Each row is a point. Before rounding, the points of a table are all equally far from one centre. They may lie mostly on one side of it. Write the centre, to within rounding.

Points (5 x 2):
3.1; -29.1
-24.6; -19.8
-12.0; -32.5
8.2; -22.1
9.4; -15.6
Centre: -7.9; -15.8

Points (11 x 6):
7.7; -3.9; -13.4; 23.5; 16.8; 11.0
5.8; 26.8; -1.1; -5.0; -15.5; 20.3
-14.1; 1.2; 2.6; 16.3; 10.3; 25.4
-13.3; -11.1; -3.3; 45.0; 2.9; 9.0
-19.1; 16.0; 12.8; 20.5; 10.6; -24.5
-13.3; 32.8; 27.0; 21.1; -6.0; -8.7
-12.6; 8.4; 4.6; 26.3; -4.0; 33.9
-4.2; -8.0; 1.4; 31.9; -19.6; 28.6
-34.6; 24.0; 3.8; 40.1; -16.3; 6.6
-8.7; 27.1; 7.5; 24.1; -14.5; 31.9
-5.8; 10.5; -4.1; 23.5; -47.6; 14.7
Centre: -4.8; 12.0; -3.7; 21.2; -12.4; -2.0

Points (18 x 11):
37.9; -5.9; -16.0; -7.4; -15.2; -5.8; -7.9; -8.3; 25.3; -22.6; 23.4
9.0; 7.4; -24.7; 19.6; -36.7; 12.2; 12.2; 2.9; 15.3; -36.3; -6.0
8.8; 4.9; 11.0; 3.3; -37.5; -4.4; -5.3; 0.7; 43.3; -26.5; -1.4
21.2; -26.8; -9.6; -3.3; -10.1; -4.4; 11.7; 16.0; 3.0; 4.8; 6.4
3.1; 4.2; 17.8; -15.1; -32.4; 8.6; 2.5; -27.2; 34.6; -26.3; 2.3
14.1; 0.1; -22.8; -15.3; -26.0; -5.5; 8.3; -15.7; 4.8; -34.7; 27.3
20.5; 24.1; -27.1; 10.5; -27.6; -3.1; 16.2; -29.9; 25.3; -17.6; -13.5
14.0; -7.8; 12.3; -11.4; 20.0; -18.5; 0.8; -27.5; 31.2; -20.9; 6.8
15.9; 32.1; -25.7; 11.1; -22.3; 1.3; -8.2; -25.2; 38.1; 5.1; -5.0
37.8; 3.5; -31.0; -4.5; -11.8; 12.7; -3.1; -6.9; 23.9; 5.2; -6.5
24.5; 12.7; -30.9; -4.2; -25.6; 10.8; -6.6; -7.6; 36.4; -12.5; 17.8
17.8; 21.4; -16.5; 25.4; -24.7; 14.7; -3.8; -23.8; 22.8; -28.7; 28.6
29.0; 9.7; -29.8; -6.3; 5.0; -0.8; -27.5; -29.6; 14.2; -18.8; -4.3
30.6; -8.4; -14.2; 12.1; -10.1; -0.4; 1.8; 22.8; 17.4; -12.1; -18.7
5.8; 8.0; -23.0; -5.3; -46.0; 13.3; -16.5; -11.9; 23.5; -20.3; 10.7
-7.3; -0.6; -2.0; -2.4; -16.7; 16.7; 17.5; -24.2; 38.2; -32.8; -19.1
36.6; 3.8; -28.6; 1.3; -22.2; 14.2; -6.1; -14.5; 20.7; -18.2; 20.4
9.4; 8.3; -21.4; 8.4; -34.3; 20.3; 12.6; -4.6; 39.8; -23.9; 5.4
Centre: 1.1; 7.3; -4.0; 7.0; -5.6; 0.8; -1.3; -11.0; 9.8; -9.7; 2.3

Points (25 x 20):
24.1; 23.2; -4.1; -15.4; 7.8; -1.6; 28.8; -7.5; 21.3; 4.5; 36.2; -8.5; -25.8; -4.7; -11.7; 27.1; -2.2; 35.1; -7.7; 3.5
26.4; 11.3; -15.7; -6.6; -0.9; 1.4; -16.1; -29.1; 4.3; -13.6; -7.3; -6.7; -31.1; -11.5; -30.0; -20.2; -32.0; 28.5; -7.6; 11.6
27.0; 20.8; 3.7; -15.5; 3.0; 24.8; -11.0; 2.3; -6.0; 19.5; 11.8; -1.3; -28.6; -3.8; -29.4; 8.0; -10.8; 32.5; 4.5; 23.9
26.3; 29.3; -28.6; -12.7; -23.2; 22.2; -7.7; 13.4; 5.8; 6.3; 22.6; -32.1; -18.3; -25.5; -3.2; -19.4; -10.6; 4.8; 8.5; -3.7
11.4; 13.5; -21.0; -7.1; -19.3; 13.8; -2.5; -21.1; 2.7; -28.8; 20.0; 1.0; -42.7; -31.0; -24.0; -1.9; -6.1; 9.8; -3.8; 16.7
34.9; 28.2; -42.1; -5.4; 7.1; 11.1; -1.0; -11.3; 13.1; 5.8; -11.4; -5.5; -12.4; -29.3; -8.3; -2.8; -10.4; 37.5; -2.5; -8.8
13.2; 30.1; -12.0; -16.5; -11.1; -0.1; -15.1; 8.9; -8.7; -1.3; 39.0; 1.2; -43.9; -27.8; 8.1; -16.7; -40.4; 33.0; -17.5; 6.3
7.6; 16.4; -4.3; -10.1; -9.1; 5.2; -0.9; -29.6; 13.5; -12.2; 13.6; 3.2; -24.5; -40.5; -10.3; -20.8; -19.1; 28.7; 11.0; 5.1
25.0; 2.7; -26.9; -19.2; -7.8; 13.7; 6.0; -30.9; 0.8; 6.3; 30.6; -8.2; -24.2; -7.6; 22.1; -4.6; -22.7; -3.8; 10.2; 35.4
29.2; 27.5; -22.9; -6.2; -11.1; -1.6; 7.6; -20.4; 8.0; 1.6; 22.5; -6.6; -8.1; -29.7; -24.2; -4.1; -14.0; 30.0; -5.3; 33.8
39.8; 5.5; -22.5; -12.2; -0.5; 10.1; -9.9; -4.1; 6.3; -19.7; 16.7; -11.4; -33.1; 7.9; -15.4; -27.0; -23.0; 50.3; -13.4; 13.4
36.1; 15.8; -24.0; -27.4; -1.4; 15.2; 10.7; -21.6; 27.0; 4.0; 19.0; -0.9; -34.1; -18.9; -7.1; 10.0; -5.2; 41.5; -2.2; 4.0
41.3; 18.5; -12.6; 9.8; 15.6; 4.7; 0.9; -16.6; 0.9; -22.1; 9.7; 8.6; -19.3; -16.0; -32.2; -20.4; -18.6; 15.1; -12.8; 4.2
4.7; 5.6; -8.4; -1.0; -10.1; 31.8; 12.8; 2.5; -10.1; 3.0; 32.7; -23.6; -25.3; -4.5; 0.7; -12.9; -26.9; 45.5; -29.6; 10.1
20.6; 8.9; -1.6; -13.4; -32.5; 7.4; -9.7; 3.7; 11.4; 0.7; -5.2; -19.6; -13.4; -27.1; -22.5; -16.3; -41.2; 20.3; 2.2; 18.8
29.9; 30.9; -10.5; -22.3; -4.1; -0.1; -7.2; -6.3; -11.1; 2.6; 0.2; -3.4; -26.0; -4.9; -10.7; -31.9; -30.6; 34.8; -15.9; 18.9
42.4; 31.3; -39.2; -14.2; -18.7; -13.7; 1.7; 12.7; -8.8; -3.2; 31.5; -9.5; -29.3; -18.8; -0.4; 2.7; -17.1; 40.3; 6.5; 0.7
36.1; 4.6; -11.9; -21.1; 3.2; 25.4; 1.4; -15.0; -20.9; -1.7; -6.2; 2.8; -12.5; -12.8; -10.9; -14.9; -28.6; 11.2; -7.3; 25.0
20.3; 20.1; -4.1; -18.3; -9.2; -13.1; 0.0; -12.0; 13.7; -2.7; 25.6; 6.5; -44.6; -28.1; -15.7; -14.9; -4.2; 30.6; -14.0; 40.0
39.6; 16.2; -4.3; -2.2; 9.6; 3.0; 0.8; -8.9; 18.9; 3.2; 13.5; -15.1; -14.7; -34.5; -25.3; -21.3; 0.8; 23.5; -17.5; -18.0
27.5; 14.3; -17.9; 7.8; -5.5; 1.1; -4.6; -16.7; 14.4; -18.7; 8.3; -21.3; -22.6; -38.3; -12.9; -26.6; 4.0; 31.8; -20.1; -10.0
40.6; 18.5; -15.9; 9.3; 15.0; -7.8; 8.7; -15.9; 24.1; 14.3; -11.3; -33.5; -3.5; -10.4; -0.7; -4.5; -9.6; 33.4; -15.9; -3.7
19.0; 8.3; -17.5; 2.4; 42.3; 6.7; -5.1; -10.3; 8.5; 4.1; 0.8; 0.1; -45.4; -17.8; -10.9; -5.5; -30.9; 33.3; 17.7; 23.5
19.7; 17.7; 6.0; -1.1; -5.5; 6.9; 8.6; -29.4; 14.8; -9.3; 1.7; -4.6; -18.9; -36.7; 1.1; -8.1; -43.0; 27.6; -6.0; -1.1
13.6; -2.2; -11.9; 2.5; 2.1; 3.4; -31.1; 5.6; 2.3; 4.0; 9.7; 3.3; -23.6; -29.9; -28.5; 2.4; 1.7; 52.8; -26.2; -9.0
Centre: 15.9; -2.5; -16.1; 2.7; -0.3; -4.8; -2.5; 8.4; 7.6; 3.4; 12.1; -4.3; -25.1; -9.3; 5.3; -0.1; -13.8; 13.7; -7.8; 7.2
